Each row of a before or after table is a point. One or more steps were done to the points. Then noise was added and the rows were shuffled. The steps act on columns, c1 being the first. Write out the steps. A step turns or swaps two columns, mirrors them in a line or flattens them onto one, adds a multiple of one to another, or multiplies or shifts one. Angles are multiples of 10 degrees, from the lower column toward the higher: turns from -170 to 170, lines from 10 to 170 but not 90. Use the fewest steps. Two steps may share a column if one is a turn and the other turns, adds or multiplies; they go together, in the order done. Otherwise the lowest column goes first.
In the rows, zero is written as 128.

Before:
[[148  96]
 [120 101]
 [131 104]
 [149 156]
 [ 66 144]
 [127 138]
 [149 159]
 [153 171]
 [148 130]]
After (9 x 2):
[[125  97]
 [194 118]
 [122 164]
 [116 164]
 [115 108]
 [108 139]
 [121 178]
 [ 99 106]
 [134 137]]
Steps: mirror c1 and c2 in the line at 80 degrees

Before, 10 rows:
[[131 120 146 179 152 113]
 [194 150  48 108 123 114]
 [123 132 148 120 137 110]
 [119 103 109 101 129 156]
 [147 143 144 104  76 111]
 [117 119 138 122 127 109]
 [129 101 135  99 151 121]
 [125  99 144 106 147 221]
 [162 108 111 101 156 108]
 [139 154 105 115 155 183]]
After, 10 rows:
[[148  97 129 165 131 120]
 [136 102 122 148 146 161]
 [144  97 114 155 129 215]
 [148 120 131 105  77 111]
 [138 117 134 134 133 110]
 [213 150 129 139 147 126]
 [143 132 131 140 125 107]
 [184 107 130 166 122 110]
 [161 153 118 153 117 185]
 [167 144 132 112 187 108]]
Steps: shift c1 by 20; flatten c3 and c6 onto the line at 100 degrees; turn c4 and c5 by -140 degrees

Before, 9 rows:
[[130  78 101 131 119 129 187 137 151 104 157]
 [106  81 140  61 121 120 112 154 199 146 152]
 [150 103 114 116 137 134 143 177 123  64 141]
 [126 141  78 129  89  83 104 147 139 109 106]
 [161 137 128  89 141 131 168 139  57  89 149]
 [121 137 110 103 125 153 147 125 138 126 134]
 [107 133 147  94 139 121 113 113 128  87 125]
 [144 102 109 104 156 145 148 102 113 145 150]
 [118  94 131 131  92 139 119 125 148 101 145]]
After, 9 rows:
[[153 117 128 108 131 113 141 163 121 142 191]
 [111  83 128 117  88 115 102 162 142 105 146]
 [117 135 124 100 126 131 149 118 143 139 133]
 [109 151 121 101 146 132 118 116 126 127 172]
 [107  72 122  67 126 118 109 154 197 151 111]
 [104  39 130 134  95 128 119 124 152 147 155]
 [166 158 123  92 132 127 166 137  56 148 168]
 [150 148 125 103 151 135 150  98 117 146 111]
 [125  69 129 124 122 127 184 136 155 156 149]]
Steps: add 1.5 times c5 to c2; turn c1 and c5 by -20 degrees; flatten c3 and c4 onto the line at 80 degrees; flatten c6 and c8 onto the line at 110 degrees; turn c10 and c11 by -90 degrees

Before:
[[150  83  99 145 137 180 194  82  71 108 114 128  79 171 128 143 134 120
   96 108]
 [118  78 167 139 116  96 139 137 160 101 165 109 159 104 125 130 155 117
  104 135]
 [114 117 155 143 168  84 114 113 130  82 159 146 150  83 128 144 148 113
   84 109]
 [190 121 124 141 134 150 171  65  92  92 140 133  81 158 147 148 109 106
  126 152]
 [ 96 106 179 141 131 128 111 144 130  85 164 121 141  75 113 122 121 160
   93 127]
 [111 128  91 148  97 156 110 118 126 126 117 164 107 116 122 170 113  85
  148 109]
 [122 122 137 109 115 138 141 126  92 125 102 169 141 119  80 168 120  94
  132 132]
 [117 129 148  93 139 116 144 137 156  99 118 131 153  71 148 135 124 118
   77 112]
 [143 106  95 133 169 155 136  90  55 101 101 110  95 150 149 101 125  94
  117 151]
 [116 114 109 157  96 147 129 137 107 121 102 204 141  99 123 161 122  99
  108 164]
 [113 135  79 118 115 139 153 117 118 125 148 179 134 113  93 137 123 117
  121 152]
 [157  98 127 148 134  86 127 138 112  98 158 120 161  47 124 136 129 142
  118 124]
 [146 108 140 141 154  94 116 173 141  88 132 133 128 109 106 130 139 145
   94 131]
 [114 102 139 115 150  96 104 142 113 120 145 135 142  94 149 160 148 164
  109 144]]
After:
[[143 107 146 140 151 160 121 182 141  89 133 133  98 109 109 129 143 146
  109 134]
 [117  77 127 140 117 176 148 129 162 100 166 113 123 106 124 130 149 118
   90 135]
 [122 122 113 110 113 129 138 115  92 126 102 166 139 117  80 167 115  96
  119 128]
 [149  85 104 143 139  72 195  35  70 108 115 127  73 172 128 141 111 122
  155 107]
 [159  98 160 149 134 156 125 138 113  99 158 120 136  47 124 139 129 139
   96 124]
 [190 121 116 140 136 109 166  32  93  94 136 133 102 157 146 149  95 105
  169 151]
 [142 106 129 131 169  84 137  85  54 102 100 109 104 149 150 100 121  98
  151 149]
 [ 92 106  93 138 131 169 108 153 130  88 165 120 104  76 114 120 126 159
  100 125]
 [111 116 124 154  93 101 126 136 105 121 104 204 119  98 125 163 121  99
  107 162]
 [114 134 152 120 116  85 151 101 118 126 149 180 124 113  93 137 115 118
  120 149]
 [118 130 125  95 140 150 144 129 156  99 115 131  94  69 146 136 118 118
   80 108]
 [110 129 131 146  95  82 107 132 128 127 117 165 135 117 122 171 119  83
  155 111]
 [116 104 145 115 150 156 110 156 113 118 145 134 120  93 150 161 155 162
  108 143]
 [113 120 141 145 169 176 121 122 128  79 159 146 102  82 129 143 151 116
   89 111]]
Steps: turn c3 and c6 by 130 degrees; add -0.7 times c7 to c8; turn c7 and c17 by -20 degrees; turn c13 and c19 by -60 degrees

Before, 8 rows:
[[151 144 145 161 117 114 127 165 166 131  96 132 122 111 103 150 112 175
  115 131  87 153 107 127 158  67 114 150 123 119 138 103 130 146 156  87
  187 165 144 121 114 102 138 139 126 120 138 133]
 [129 156 158 144  93  84 118 145 132 134  66 140 109 111 125 120 123 138
   90 109 105 142 127 156 142  79 129 126 129 128 122 103 119 163 137  94
  163 155 125 155 129 119 130 135 126 138 130 157]
 [131 151 123 129 145 124 135 121 116 118 161 126 149 109 141 156 134  98
  100 126 149 165 129 137 155 153 125 118 164  90 101 144 157 116 134  87
   77 123 133 111 123 211 103 141 151 144  88 123]
 [113 138 117 119 138 139 113  85 121 116 187 108 153 139 161 141 109 100
  110 128 173 158 127 127 129 173 109  97 149  86  51 148 159 106 127  83
   84 130 105 110 131 166  98 136 154 118 132 126]
 [ 91 127 175 132 168 172 124 139 114 143 176 111  99 165  51  75 129 117
  130 110  81 134 151 152 119 164 153 137  82 169 141 146 127 120 133 190
  110 151 154 171 153  83 134 125  96 131 163  62]
 [137 139 168 167 103  94 114 138 156 151  93 127 104 115 141 132 131 154
  120 154  85 127 135 121 118  76 146 157 105 121 139  97 131 168 126 133
  154 146 165 134 128 116 115 131 152 145 126 144]
 [116 100 119 128 131 137 123 106 119  86 163 127 141 125 142 160 111 122
  110 155 157 136 126 135 116 157  93  90 162 123  81 131 134 121 138  71
   76  85 126 117 153 180 123 134 139 106 125 115]
 [ 76 144 130  90 137 167 127 135 160 144 154  76 106 133  67 102 119 102
  143 165  98 143 126 146 115 169 176 143 102 155 158 120 129  98 130 198
  112 153 145 175 182 104 168 120 158 132 151 113]]
After:
[[121 127 174 133 169 171 125 146 113 143 176 113  98 166  53 191 166 117
  128 110  82 134 152  97 119 164 151 137  83 179 141 144 127 119 134 190
  110 151 153 127 153  82 134 125  95 193 162  62]
 [126 156 158 145  93  83 118 153 133 135  65 140 110 110 126 132 147 139
   90 108 105 140 127  96 142  78 128 128 129 121 122 103 120 163 138  95
  165 155 124 133 128 119 131 137 126 135 130 157]
 [133 143 130  91 138 166 127 137 161 143 154  76 106 132  65 184 165 103
  143 166  99 144 126  94 114 169 175 144 102 160 158 121 129  98 131 197
  112 153 145 117 184 104 167 122 157 171 152 114]
 [128 144 144 162 119 114 129 185 164 131  94 134 122 111 104  96 115 175
  115 130  87 153 107 123 157  68 115 149 123 123 137 104 131 147 157  86
  187 165 145 119 114 102 138 140 125 108 139 133]
 [141 101 119 128 132 137 125  92 118  85 163 127 142 125 141 116 110 122
  111 155 155 136 126 117 116 158  92  90 162 139  79 131 134 120 139  72
   77  85 127 126 153 181 123 134 139 107 125 116]
 [137 138 116 118 138 140 112  60 122 115 188 107 152 141 159 132 103 101
  111 128 172 157 126 125 129 174 110  96 148  81  51 146 158 106 128  84
   84 130 105 121 130 166  97 136 155  57 132 126]
 [135 152 122 128 144 125 135 117 117 118 160 128 149 110 141 107 116  99
  100 126 149 166 129 129 154 152 126 117 164  69 102 145 157 116 132  87
   77 123 133 146 124 211 102 142 152  80  89 122]
 [128 139 167 168 103  94 115 143 156 152  92 128 103 115 141 117 134 156
  120 153  85 128 135 134 117  77 145 158 104 106 138  98 131 168 126 133
  155 146 164 123 128 115 115 131 152 128 126 144]]
Steps: turn c1 and c16 by -130 degrees; multiply c1 by 0.4; multiply c8 by 1.6; turn c17 and c40 by -60 degrees; turn c24 and c40 by 140 degrees; multiply c30 by 2; turn c30 and c46 by 50 degrees
